Each row is a point. Any point is a mix of the corners, with weights that add up to 1. It lies inside the corners' shape when no weight is negative. Is each point inside? If not, which corners have a negative weight?
In the rows, zero is written as 128.

Corners:
(1): [121  90 100]
(2): [164  96 174]
(3): [137 130  79]
(4): [ 96 213 156]
Points:
[127 102 131] => outside (3)
[130 103 117] => inside
[123  98 103] => inside
[155  75 123] => outside (4)
[136 129  87] => inside
[108 165 135] => inside
[143 144 155] => outside (1)
[134 109 149] => outside (3)
[145 109 129] => inside

Corners:
(1): [139  80  99 102 122 105  95 142 123  83 181]
(2): [141 145 169 182 142 118 147 120 155  60 151]
(3): [161 118 174 205 118 179 130 140 116 104 116]
(4): [164 125 183 169 135 107 153 105 159 134 113]
(5): [143  87 129  83 164 114 135 172 111  84 148]
(6): [148  90 210 167 117 142 141 130 170  71 107]
(7): [120 129 152 184 149 176 112  93 157  78  91]
(8): [160 132 112 103  93  92 127 164 122  82 131]
(9): [121 169 123  90 123 130 126 150 171 156 158]
(10): [128 138 166  87 137 125  68 166  87 100 150]
(11): [ 66 144  93  82 111  93 135 152 126 158 158]
(12): [116 155 120  70 106 117 180  96 132 152 182]
Points:
[133 118 151 138 139 137 124 131 139  89 128] => inside
[137 125 137 118 118 125 130 138 132 114 139] => outside (2)
[134 121 140 114 125 122 131 137 142 109 149] => inside
[138 114 141 128 139 128 129 143 129  92 138] => inside

Corners:
(1): [111 145 143  97 137 100 160  35 155 112  80 149  96 123 141 147 133  93
 130 178]
(2): [181  99 144 137 154 191 123 117 127 149 116 107 106 109 149 109 122 141
 127  92]
(3): [ 85 122 140  80 133 170 134  74 112 110 106 103 134 144 117 103 160 128
 135  93]
(4): [ 95 162 187  76 190 105  80 122 119 124  96 174 157 145 104 155 110  72
 154  96]
(5): [ 83 126 171  82 104  69 213 189 142 169 118 134 129 122  82 118 165 153
 120 127]
(6): [116  75  70 139 101 145  97 157 170 104 118 160 150 124  89 115 132  93
  69 184]
(7): [183 122 177 150 110  93 165  65 138  95 158 160 138 109 127 128  81  94
 162 106]
(8): [152 123  91  87 181  82 135 137 105 157 120 177 158 110 137 143  94 105
 163 164]
(9): [130 131 191 127 118 131 152 132 143 115 112 131 117 144 141 103 119 103
 187 165]
(10): [104 167 106  92 160 122 161 118 172 113 147 102 128 110 161 143 163 139
 104 107]
(11): [131 106 143 107 114 107 158 146 136 131 105 109  62 142 121 163 103  86
 110 141]
(12): [161 111 148 129 145  92  98 134 110 109 138  92  97 156 152  93 148 148
 101 144]
(13): [131  99 175 123  91  92 134 126 127 136 115 120 142 124 118 129  64 122
 118 131]
(14): [102 104 100 152  76 116 148  93 200 132 144  95 107 143 107  89 138 166
 121  87]
(15): [114  93 117  71 119 130 120 174 133  86  32 141 133 131 168 149 112 158
 129 103]
(16): [160 118 167  85 134 125 121 142 150  90 147 150 125 100 142 129  97 174
 175 126]
(17): [162 115 174  84  90 138 108 150 125 147 136 127 124 115 136  98 130  63
 112 103]
(18): [161 147 130 104 155 125 111 160 123 120  93  87 113 115  56 106 121  81
 149 221]
(19): [166 142 108 100 140 101 134 126 131  97 129 142  94 134 130  84  75 108
  94 138]
(20): [164 105 160 100 117 100 131 117 151 145 132 186 198 180 130 136 119  98
 123 131]
(21): [126 166 109 127  99 152 106 165 119 124 120 128 107 127 124 176 126 120
 100 143]
Points:
[136 130 140 103 135 116 134 127 138 120 120 137 123 131 125 126 123 114
 128 131] => outside (13)
[109  83 158 109  87  50 152 126 139 130 118 180 154 176 115 113  89  85
 115  94] => outside (1, 2, 10, 16, 18, 21)
[140 124 133 104 130 109 138 132 134 119 118 142 124 126 128 122 109 118
 128 134] => inside
[193 120 164 130 148  86 101 196 108 155 165 161 144 126  89 125  77  72
 130 175] => outside (1, 3, 10, 14, 15)
[139 128 153 105 130 111 134 122 131 126 117 126 122 131 127 124 113 116
 134 130] => outside (6)
